Rows are points. The last column is the point's height on a tilted bowl or saddle (a function of degree 2), plus a little noise. Along how many of its main directions does it bend up, bend down or stay straight?

Points (11 x 3):
-2.6 -1.8 0.2
1.6 2.7 -2.9
2.1 -0.3 -1.2
7.1 -0.8 4.8
7.4 -3.2 7.8
-1.4 6.3 -2.2
-0.5 -6.6 6.7
3.3 1.3 -1.5
-0.4 3.6 -3.2
-5.3 3.9 0.0
-4.1 1.2 -0.6
Directions: 2 up, 0 down, 0 straight

Points (15 x 4):
-1.4 -8.6 1.1 -5.9
0.0 1.1 2.6 1.7
0.0 -9.5 4.3 -9.0
3.0 -3.6 -2.2 -0.7
4.2 0.4 -8.6 -3.9
3.4 -0.6 -2.5 0.1
2.8 -3.7 0.7 -0.6
1.8 0.8 -0.2 1.4
0.7 -3.4 -6.9 -0.6
-1.4 -4.1 2.3 -1.3
2.9 -0.7 -0.5 0.7
4.2 -2.5 -4.6 -1.6
1.2 0.5 2.1 1.8
2.2 3.8 -4.3 -1.6
-3.8 8.5 -4.2 -8.2
Directions: 0 up, 2 down, 1 straight

Points, 22 rows:
3.1 2.1 -2.4 -1.8 0.6
-1.1 -6.8 -1.0 -0.9 2.6
2.7 4.3 3.3 5.6 3.8
-4.5 -2.4 -1.6 0.8 -2.6
4.5 1.8 2.3 1.5 1.0
-1.7 1.4 1.3 -2.0 0.3
1.4 -1.9 -1.9 -5.3 2.7
5.4 4.9 0.2 -2.7 -0.7
-1.8 -3.8 3.6 -1.7 1.2
-5.7 -5.0 -0.3 -2.4 -6.2
3.2 3.8 -0.4 -0.3 0.4
2.2 3.6 4.8 4.9 3.7
-4.9 0.9 -0.3 -5.7 -2.3
4.2 -2.7 -4.7 3.3 1.2
-7.6 1.5 1.6 4.9 -0.4
-6.5 -5.8 -1.5 4.1 -2.0
-3.8 -4.6 -4.1 -0.8 -4.2
-3.0 -4.6 -0.7 6.1 6.9
-5.4 -2.7 5.2 6.7 7.3
-6.0 -4.1 2.6 -2.1 -6.0
-0.7 -6.9 -3.1 -2.7 1.0
1.5 -2.0 -0.8 -10.1 7.5
Directions: 2 up, 2 down, 0 straight

Points (42 x 7):
0.2 0.8 -1.9 -0.2 0.8 0.8 -1.5
1.4 -1.6 1.1 2.1 -6.4 -2.1 0.4
-1.1 -6.9 4.2 4.2 2.7 5.1 -3.0
0.5 0.6 2.2 5.4 2.5 1.8 -1.8
-4.2 -1.8 -8.3 -0.8 -7.6 3.1 2.7
3.5 -0.4 5.3 1.9 5.8 9.6 -5.3
-3.7 5.2 -0.3 1.9 1.5 -2.2 -3.3
-0.7 -1.7 -4.4 -4.8 2.6 2.5 -4.3
4.4 -7.3 2.3 -4.0 0.7 1.0 -2.1
-2.7 4.1 0.8 2.3 6.7 7.8 -3.7
-1.7 -3.2 -1.7 -7.2 -1.0 -5.5 -4.0
3.2 -2.4 -2.3 -6.5 -3.9 -1.4 -1.9
-0.1 -3.7 -8.9 -4.3 6.7 -11.2 -13.8
3.9 -5.6 -6.4 0.9 1.7 3.8 -5.7
-2.2 -3.4 1.4 -4.4 -8.4 4.5 -2.1
6.6 -5.2 -6.7 -2.7 1.4 -0.4 -6.2
-2.1 -3.5 -1.1 -4.5 0.0 -4.6 -2.7
1.4 1.6 -0.8 -4.3 1.7 0.9 -2.9
4.3 -0.6 2.2 -3.1 2.6 3.8 -2.4
9.4 -1.8 4.9 -7.9 -0.5 -8.4 0.5
4.4 3.7 2.2 6.0 -2.3 0.8 -3.5
-0.3 -5.3 1.4 4.0 3.2 -4.1 -2.6
-2.8 0.9 4.7 9.7 -1.9 0.9 -2.2
6.7 -2.8 -0.4 0.2 -0.9 -5.6 -2.1
0.1 -1.0 1.6 -1.3 -2.3 1.1 -0.7
-2.4 -2.2 1.1 -5.1 4.4 -1.1 -3.0
5.2 -0.4 2.5 2.1 -1.4 5.3 -3.4
5.1 1.3 0.3 0.8 7.2 5.1 -4.3
-8.4 -2.2 -0.3 1.4 -1.9 -4.8 -1.2
-2.6 0.7 -2.4 0.7 -1.7 -0.9 -0.2
2.1 4.1 -1.2 -3.7 -2.5 6.0 -4.7
4.2 -2.0 2.7 -1.9 1.8 0.9 -1.2
-1.3 2.3 0.8 2.1 -2.6 0.8 -0.6
-0.9 -5.3 -0.2 4.1 -3.3 -3.6 -0.3
-0.7 -0.5 1.7 -1.5 -3.0 2.4 -1.1
6.0 -1.5 -4.3 -1.6 -4.1 0.6 -2.3
-4.7 -0.3 3.0 3.1 5.6 -1.9 -2.4
-0.2 -2.9 -6.0 -3.3 2.9 3.6 -4.9
0.5 1.4 0.3 -4.0 4.0 2.9 -3.2
0.1 -1.4 5.6 -1.6 3.5 -0.6 -1.5
1.2 -1.9 0.4 1.7 6.0 -3.2 -2.7
-5.9 -3.9 2.9 -6.5 4.2 -6.9 -6.8
Directions: 1 up, 4 down, 1 straight
